Each row is a point. Two turns around zero, p and q, are shown by what they do to some points. Write where each new point lands after one turn and then the other. Backwards means that the second turn is done in reverse. Each puzzle has new turns, and all numbers are rounded.

Turn p:
[-14,-32] -> [-17,-30]
[-4,61] -> [2,61]
[21,-27] -> [18,-29]
[-4,-1] -> [-4,-1]
Turn q:
[13,14] -> [19,0]
[-11,-18] -> [-21,-4]
[28,18] -> [32,-9]
[-15,44] -> [23,40]
[-16,-58] -> [-54,-27]
Where do these land?
p, then q: [-10,25] -> [14,23]
q, then p: [11,-31] -> [-19,-27]
p, then q backwards: [1,-53] -> [37,-38]
q, then p: [-26,38] -> [15,43]
q, then p: [23,21] -> [31,-6]

Turn p:
[13,6,-35] -> [30,-20,-10]
[14,-47,15] -> [-18,-18,44]
[8,33,5] -> [17,27,-13]
[-30,11,14] -> [-25,14,-21]
[23,40,-36] -> [53,3,-25]
[-28,-42,37] -> [-58,-4,23]
Turn q:
[43,40,24] -> [-17,24,56]
[25,-10,-1] -> [8,-15,21]
[-39,4,-29] -> [18,18,-42]
[-28,-34,6] -> [-9,-27,-34]
Where do these land?
p, then q: [17,15,-4] -> [4,4,22]
p, then q backwards: [49,-6,12] -> [43,19,-19]
q, then p: [-36,-2,40] -> [-22,-26,-42]
p, then q: [-29,-8,-48] -> [39,-36,-19]

Turn p:
[12,-43,5,13] -> [-24,-6,-18,-35]
[35,22,12,-12] -> [1,-33,30,7]
[0,59,12,9] -> [-1,4,37,48]
[-8,-23,18,2] -> [-8,14,1,-26]
[-14,-13,-31,24] -> [-12,10,-39,11]
[-56,-24,-44,-51] -> [70,29,-48,-14]
[32,21,27,14] -> [-25,-20,36,8]
Turn q:
[11,0,-5,9] -> [-2,-5,-14,-1]
[4,19,61,-13] -> [61,21,11,2]
[-45,-30,-19,-8] -> [-39,4,35,24]
[45,-21,-38,18] -> [-22,-44,-42,0]
[-23,2,-27,39] -> [-42,25,-20,6]
[8,29,28,-44] -> [43,-1,29,-30]
Where do these land?
p, then q: [33,43,4,-24] -> [25,-7,-22,48]
p, then q: [41,-8,-41,-26] -> [-23,-50,-7,32]
p, then q: [-19,-24,27,6] -> [12,10,26,-28]
p, then q backwards: [-36,16,44,39] -> [-69,9,-4,13]
q, then p backwards: [-39,-17,-30,-18] -> [20,15,38,31]
q, then p: [19,-10,-3,24] -> [-4,-3,-30,10]

Turn p:
[-1,37,6,38] -> [-16,-18,10,-47]
[27,-48,-21,-28] -> [-14,21,-22,56]
[-9,47,0,22] -> [-4,-1,15,-50]
[-28,11,16,37] -> [12,-35,-6,-34]
[-43,1,12,-18] -> [48,-1,2,-4]
[45,-39,13,-41] -> [-17,11,17,68]
[9,-9,-25,-11] -> [-9,22,-15,11]
Turn q:
[4,76,23,21] -> [5,0,-22,-79]
[15,3,9,-13] -> [7,7,-19,3]
[37,-38,-13,27] -> [12,47,26,25]
[-25,-21,8,-7] -> [7,-26,10,19]
[-31,-20,-27,-27] -> [-31,-28,5,33]
Where do these land?
q, then p: [52,26,20,9] -> [-18,52,22,-17]
q, then p: [-44,5,-45,1] -> [52,-32,-13,8]
p, then q: [50,0,-15,-4] -> [-4,-39,20,-28]
q, then p: [-13,-19,23,18] -> [-20,-17,16,21]
p, then q: [-45,-13,17,-24] -> [13,53,-10,3]
